Each row is a point. Two turns around zero, p and q, are shown by what they do to some points. Where does a point land after both, in the order given? Backwards means that the second turn is done in reverse. Each puzzle has new turns, and all numbers are rounded.

Turn p:
[ 29 -25 -46] -> [ 25 -48 -25]
[ -2 -34  22] -> [-26 -21  23]
[-14  10  26] -> [-14  23  16]
[ 57 -15 -27] -> [ 46 -45   2]
[-35  57  50] -> [-15  79  22]
[-35   8 -24] -> [-16  14 -38]
Turn q:
[-13   3  22] -> [-15  -5  21]
[ -3  48 -73] -> [  7  74 -46]
[ -6 -15  16] -> [ -9 -20   8]
[-56 -40  -8] -> [-58 -27 -27]
[ 34 -22   7] -> [ 31 -27  -1]
[44 25 37] -> [42  2 46]
Where do these land?
p, then q: [-39 -43   6] -> [-56  -8 -16]
p, then q: [ 5 30 26] -> [12 18 34]
q, then p: [ 13  13 -73] -> [ 56   7 -50]
p, then q: [20 -1 41] -> [ -1 -16  43]

Turn p:
[ 31  37  51  25 -35   5] -> [ -4  11  61  38 -32  24]
[ 40  -1   9 -57 -42   2] -> [ 39 -25  23 -35 -38  36]
[ 3  9 11 21 44 -6] -> [ -6  10  14  16  43 -12]
[-37  11 -45   0  -1  -2] -> [ -8  33 -45 -15  -4  -9]
[-15  -3 -16   6 -21  34] -> [-13  -1 -32  12 -19  21]
[-35 -31 -12  38  35 -37] -> [-23   2 -20   7  28 -68]
[-22  -6 -38  10  28 -22] -> [  3  20 -32  -9  24 -35]
[ 54   4  10  -3 -35  24] -> [ 36 -19  20  25 -29  36]
[-19 -20  32 -39  27   2] -> [-25 -30  13 -39  27   7]
Turn q:
[ 14  -6  29  13 -68 -27] -> [ 18 -28  24  28 -64  -9]
[ 12  23   7  47 -35  -9] -> [  7  13  22  53 -27   4]
[-22 -24  -4  -6  47  26] -> [-32 -10 -14 -20  47   5]
[ -8   7 -16  12 -76   3] -> [  9  -6 -28  39 -62   7]
[-11 -17  30  14  -1  16] -> [-30 -22  16   6  -1   8]
[-38  -2 -38 -22  64 -26] -> [ -6  22 -32 -31  56 -49]
[ 10  19  -6 -46  51  15] -> [  3  29  -3 -58  32  13]
[ 7 21 12  0 -6 -8] -> [  4  16  17   0 -14  -1]
[ 36 -22 -14 -12  23  10] -> [ 28 -15  -1 -17  31  22]
Where do these land?
q, then p: [-20  -4  46 -18 -28   6] -> [-29 -19  -4 -23 -44  -1]
p, then q: [-32 -14  -1  21  33  24] -> [-21  10 -25  10  38 -25]
q, then p: [ 30   7 -26  73  12 -27] -> [  6  14  34  68  35 -24]
q, then p: [ 9 19 30  5 27 15] -> [-33   2  20  -9  15  23]
q, then p: [  9  -9 -30 -97 -53  -7] -> [ 77 -19 -31 -43 -57  29]
p, then q: [-19  20 -32 -12  11 -22] -> [ 21  38  -8 -22  -5  -7]
p, then q: [ -4  38   1   2 -12  12] -> [-18  26   1   7 -16  21]
p, then q: [ 22 -17  33  28  15 -20] -> [ -8 -24  42  12  12 -25]
q, then p backwards: [  5 -41 -20  -3  -5  18] -> [  8 -33 -11 -11  10  31]

Turn p:
[-36 -21   5 -25  44 -12  -4  -1] -> [-30 -11  -5 -44  37  -7   4   8]
[-23  -4  15 -73  -9  34 -97   0] -> [-37  -6   7 -71 -32  96  -1   1]
[ 57 -28  -8  22  16 -17 -15 -62] -> [ 32  -2   5  -7   8 -13 -72 -51]
[-23 -19  17  -5 -10   2  64 -15] -> [  0  -5  12   9  25 -36  49 -32]
[ 10  30 -14  19 -26 -65  35   9] -> [ 11  15 -12  16 -40 -72   2  14]
[-29  -2 -47  12 -12  -1  -1 -25] -> [-15  29 -48   5   3  -3   0 -23]
[ 34  25  -6  21  20  27 -47   8] -> [ 20  12   5  12  -1  44 -46  29]
[ -4  -3  13  49   0 -10   7 -16] -> [-15  16  15  32  11 -23 -22 -11]
[ 36 -26  15  32  14   2  20  86] -> [  9 -71  11  54   8 -10  -4  53]
[-22  48  10 -52 -37  40  39  16] -> [ 25  23  10  -7 -19  22  90  11]
Turn q:
[-41 -18  34  31  39 -24 -13 -71] -> [-37 -43  15  63 -13 -21   8 -58]
[-22  59  17  -8  48 -27  -4 -10] -> [-12  47  34  40   8 -16 -30 -35]
[ 16  37  21  17  30  26 -31  60] -> [ -7  31  29  19   7  50 -44  42]
[ 12   0  -6  54 -70  44  18  33] -> [ 27   1  -4 -25 -44  59  52  43]
[-32 -67 -29 -59 -35   5  31   2] -> [-28 -27 -27 -76   0 -56  28  13]
[ 53  -5 -45  17  20 -16  22   6] -> [ 26  10 -31   3  61  23  20  -2]
[  2  27  -6 -14   0  27  -6 -41] -> [  5   7 -14 -10 -22  11 -22 -44]
[ -2 -14 -18 -26 -45  -7 -29  46] -> [ 11   8 -24 -23 -16 -25  -9  63]
[ 13 -19  32 -13  12 -29  13 -25] -> [ 14 -33  24   7  20 -27  -2 -21]
Where do these land?
p, then q: [ 42  43  39 -26  44 -65 -30  53] -> [ 24 -10  32 -20   4 -41 -40 102]
q, then p: [  7  17  -5 -22 -35  19  35  -7] -> [ 38   0   9 -30 -23   2  22 -14]
p, then q: [-15   5 -25  39 -35   9  13  -7] -> [  6  22 -16  30 -15  20  36 -18]
p, then q: [ 48  45  21  37 -13  41  42 -12] -> [ 57 -10  36  36  13  62   2  -6]
p, then q: [ 13 -18   3  -5 -14  28  12  34] -> [ -8 -29   1 -14  12  26  29   8]
p, then q: [-90 -29  39  26  53 -59 -22 -35] -> [-77  37  34  42 -18 -85 -32 -19]
q, then p backwards: [ 33 -10   8  12 -36  12   4 -24] -> [ 37 -10 -13 -36 -13  14   7   9]
p, then q: [ -1 -32 -48 -26  23  -2  -2   0] -> [-20   0 -50 -19  31 -12  -9  -7]
q, then p: [-38 -21 -32 -34  14  17 -51  -2] -> [-52  15 -57 -16 -23   6  -1   9]

Turn p:
[-12 -12  -7 -97  18   5 -12  13 -34 -11   9] -> [-21  55 -31 -61  10  13  -4  -1 -46  33  12]
[ -8 -18  37   3  -6  17  13 -41   6   3  13] -> [  7   6  44  19   2  27  -3 -14 -10   4  26]
[ 13   9  10 -21  -5  -3  -2 -25  13   7   4] -> [ 16  14  15  -6   6   6   2 -27  -1  12  -6]
[  3  12  26  15  -4 -12   9   5 -11 -17 -17] -> [ -3  -3  19   3  -2 -22  -5   1 -13 -31  -4]
[-46   4  13  -6 -14  -8  -7  -5   0 -14   1] -> [-30  -4  19 -11 -21 -14   9  -9  -5   8  25]
[  8 -13   7  16  20   5   9  15  17  36   2] -> [ 18  -6  11  10  15  12  13  36  16   8 -11]
[  4 -15 -18   8  23  20   2  10   4  25 -30] -> [  0  -2 -12  17  -6  22  12  32  -3   8 -32]
[  3 -14   6 -18 -93  11 -10  12  12   6  12] -> [ 43 -34   0 -48 -48  19  -2 -25   2  -5  34]
[ 15 -14 -14  20  19 -12  -2   4 -22  20  -5] -> [  0 -22 -13  13  26   1 -10  20  -9   5 -19]
[  2  38 -11  15  22  -9 -12   2   3 -10   5] -> [ -9  12  -9  16   5 -36  -7  -5  21   3 -14]
[ 13 -19  -7  12  21  -6  -6   8   6 -17   0] -> [-17   0  -7   1  17  12 -11   9  16 -16 -11]
[  5   4 -15  13 -14 -15   4 -10  11  -8  -2] -> [  0 -18  -6   5   1  -3   8 -22  12 -10  -4]
[ -1  29 -18  27  14  -7  26   5   1 -13   5] -> [ -3   2 -18  32   9 -30  15  -1  13 -18   2]
[  1  10  -9  13  -1  14 -11   7  -8  -6   3] -> [  0   0 -13  10 -13  -8 -16   5   6   0   1]
Turn q:
[ 24  24  12  -2 -12  -5  -4  -4  -1  -2  -8] -> [ 19   2   7 -12   4  -6  -4 -19   7  16 -17]
[ -7  -2 -26 -25 -15  11 -12  -8  -6   6   5] -> [  3 -27 -22  -1  -6  15  13  11  -7  13  -2]
[-15  -8 -23 -16   7 -23  19 -19  10  17   1] -> [-27 -28 -12 -17   6  -2   7  -8 -16 -20   7]
[  1  -2   5  13  -4 -15 -19   3  -5  -1  11] -> [  0  -1   5   1 -11 -14 -18   3   3  13  11]
[-13  -3  83 -12   7  -2  -5  -1  11  -7  -8] -> [-10  18  46 -13 -20  14 -25   6  47 -21 -32]
[ 40   5 -14  50 -11  -2  -3 -17  11  11  -4] -> [ 23  -7   7  29  22 -29  -5 -41  -1  12  19]
[ 24   0 -12  -6  -9  -1  15  -7 -12 -62  38] -> [ 46  19 -12 -34 -19   0  21   1   7  -2  43]
[-11  35  -7  51  -7  12  -2  -2   7 -17  -4] -> [  0  31  14  27 -15  -1  10 -37 -16  24  12]
[ 11  -8 -14 -19  36 -29   8   8   7 -26 -11] -> [  0  19 -32 -30   8  -2 -22  -3  -9 -29   7]
[-13 -16  14 -10  -6   1   7   1 -24  20 -14] -> [ -3 -15  18   4  -1  -3   1  25 -11 -13 -23]
[ -7 -10  12  24  25  22  -8 -12  10  20   4] -> [-15  -1  21  31  16  18 -14  -2   7  -6  14]
[-14   4 -23  -9  11   0  -7 -14 -21  24   4] -> [-11 -25  -1  -1   9  15  -4  10 -30  10   5]
[-16 -16 -22 -20 -16  18  -8   4  -2   0  -5] -> [  0 -16 -25  13 -13  11  17  20  -4   0  -7]
[ -4  -4  14 -18  -8  16  20  69  15  17  -7] -> [-25  32 -13   5  21 -19  26  37  24   4 -36]
Where do these land?
q, then p: [-13 -27  -7   2   8  -3  13   6 -19 -17 -12] -> [ -6  -1 -21  -8  -4 -19 -16  -2  -5 -27  11]
p, then q backwards: [-10  14  -5   6  12  42 -34  -9  23  -4 -18] -> [-30  10  30   6 -15  10 -36  16  14 -18 -10]
q, then p: [-11 -18  29  18   5  23  16  -7 -24  10 -22] -> [ -4   5  26   9 -10 -13 -22  16  -6 -42  -2]
q, then p backwards: [-13 -18  -7 -14 -24  33   9 -10  28  32 -21] -> [ -2 -13 -35  38  10 -15  19 -12  21   3 -26]
q, then p backwards: [  5 -15  13 -13 -13  30 -13  44  18  15  13] -> [ -6   5 -22  20  44   9  -5  21  26  18  12]
p, then q: [ 36  -4 -11   5   0  -3  -1  -3  28 -16 -27] -> [ 21  11 -18  15  -9  18   4 -30   0 -23 -17]
p, then q: [  9  10 -10  -4  25 -25  -2  -7 -21   6 -12] -> [ -9   2   0  -1   6   0 -25   0 -35 -13  -9]
q, then p: [  1  30  -4  -6  10 -20   4  -3  16  -6 -18] -> [-11   9  -1   7  -8   0   4 -26 -20  24 -11]
q, then p: [ 10  -4 -11   4 -17 -16   1   0 -54   7  53] -> [ 33  -5  -1 -45  42  -2  -7  31 -11   5  22]
p, then q backwards: [-12  -3 -11  29  -3 -25   7   2 -10  -2   4] -> [  1 -22 -13   2  -9  -8   5  -8  10  30   5]
q, then p: [ -2  54 -15 -17  -1  -8   6  -6 -21 -10   8] -> [ 27  17  -7  -3   1   6   7  -2 -45  30  -1]
q, then p: [-13 -23  45  -9 -15 -17 -17  -7  26  -9   7] -> [ -6 -10  25 -31 -31  13  11 -21  32 -10   3]
q, then p: [ 12   4  -5   0  14 -11  10  -1  10  -5  44] -> [  5  23  -1 -13  22   0   8  -3  17  24  24]
